Each row of a before or after table is a point. One or more steps were done to the points. Then noise was added and the rows were shuffled. The steps act on columns, c1 being the first. Name the steps. A step turns or swaps two columns, mirrors them in a line or flattens them onto one, adds a multiple of one to another, or multiplies or shifts one. Angles are multiples of 10 degrees, from the lower column toward the higher: turns from -170 to 170, lines from 10 to 170 but not 90. Use the fewest steps. Two steps may share a column if one is a turn and the other turns, adds or multiplies; they go together, in the order done. Otherwise the lowest column goes first.
(in the rows, 128 means zero)

Before:
0: 176  89 110
1: 187 105 127
2: 158 142 127
3: 100 131 163
4: 131 186 167
5: 178 121 107
6: 174 156 108
7:  95 110 182
8: 125 128 176
9: 165 180  91
10:  92 134 108
11: 177  94 102
12: 146  71 117
13: 106  94 124
After:
0: 161 145  78
1: 103  90 137
2: 146 168 161
3: 124  80 192
4: 139 205  80
5:  87 135 129
6: 165 122  96
7: 139  84 113
8: 147 107 168
9: 159 151 116
10: 151 115  85
11: 129 109 176
12: 154 180  87
13: 163 109  86
Steps: turn c1 and c3 by -30 degrees; add -0.5 times c3 to c2

Before (8 x 6):
0: 145 106  32 101 129  73
1: 112 114 120 134 150 111
2: 172  98 126 185  78 157
3:  91 108 120 102 117 128
4: 117 163 122 164 127 172
5: 183 145  85 138  85 137
6:  94 124 125  64 175  68
7: 113 140 132 105 180 181
After:
0:  92  92 103  82  77  71
1: 150 111 117 101  93 127
2: 136 150 139 171 115 167
3: 115 125 116 126 106 114
4:  84 120 147 115  91 178
5: 125 113  18  98 144 111
6: 162 147 136 157 185 153
7: 143 133  89 140 195 150
Steps: turn c1 and c5 by 110 degrees; flatten c2 and c4 onto the line at 60 degrees; turn c3 and c6 by -20 degrees

Before:
0: 131 114 158  78 108 107 145 140 152
1: 121 129 143 152 140 156 116 116 152
2: 134 142 127 130 158 114 129 173 154
3: 129 161 121 153 157 150 119 125 113
4: 129 136 144 124 159 146 147 167 134
5: 114 157 103 126 151 163 130 120 142
6: 124 133 153 124 146 132 105 124 138
7: 103 129 106 164 166 158 107 128 113
8: 139 130 128 134 120 147 117 138 136
9: 137 126 148 113 129  98 168 148 154
10: 150 112 134 127 153 142 116 115 139
After (11 x 9):
0: 133 134 130 114 158 163 128 169 159
1: 114 130  72  99 114 192 122 128 120
2: 116 154 186 127 122 228 144 136 115
3: 140 129 102 119 110 141 136 137 133
4: 136 129 182 130 154  82  85 161 129
5: 155 114  89 127 132 201 129 131 114
6: 130 133  28 131 137 167 120 131 120
7: 129 164 117 115 130 222 138 103 140
8: 126 137 145 128 137 217 105 148 157
9: 132 113 115 159 132  58  97 173 117
10: 103 129 123 103 125 249 156 101 141
Steps: turn c3 and c7 by -130 degrees; multiply c3 by 3; turn c4 and c9 by 150 degrees; turn c8 and c9 by 60 degrees; turn c5 and c6 by 50 degrees; multiply c6 by 2.5

Before, 12 rows:
0: 123 129 166 117  94 133 113 132 144 115 159 124
1: 141 124 132 138  97 127 130 142 135 119 113 133
2: 124 110 125 121 139 100 110 137 170 130 120 132
3: 107 120 139 153 163 129 105 128 157  87 133 128
4: 134 138 149 144  89 100 107  94 123 133 145 132
5: 126 136 121 143 106 124 146 133 173 127 147 135
6:  99 128 120 122 115 111 142 115 127 122 122 110
7: 131 110 128 134 190  53 151 120 123  98 128 128
8: 113  76 115 157  99 130 120 115 127 124 148  56
9: 100 126 145 160  95 108 140 153 140 138 127 131
10: 132 148 128 140  94 118 110 129 132 138 149  80
11: 112 142 192 139 201 139 157  94 128 133 130 131
After (12 x 12):
0: 124 120 129 149 163 130  97 129 129 142 108 168
1: 114 117 115 125 158 137 130 148 130 121 143 125
2: 128 118 136 111  96  34 115 121 133 144 154 109
3: 140  90 137  82 154 140  69  84 117 149 122 171
4: 105 131 118 109 127  98 141 130  94 120 131 141
5: 150 134 137 128 146 116 105  98 110 126 135 125
6: 122 139 136 126 159 145 132 221 112 162 123 143
7: 142  97 109 131 166 121 125 189 101 121 121 114
8: 124 103 132 125  94 117 139 155  93 153 162 149
9: 140 120 181 145  57 115 117 249 118 127 123 101
10: 101 113 121 140 151 132 125 115  94 145 119 110
11: 128 113 168 140 174 115 142 148 136 139 116 143
Steps: turn c1 and c9 by 140 degrees; turn c2 and c4 by 80 degrees; turn c3 and c8 by 70 degrees; multiply c8 by 2.5; mirror c5 and c6 in the line at 100 degrees; turn c7 and c12 by -120 degrees; turn c10 and c11 by -120 degrees
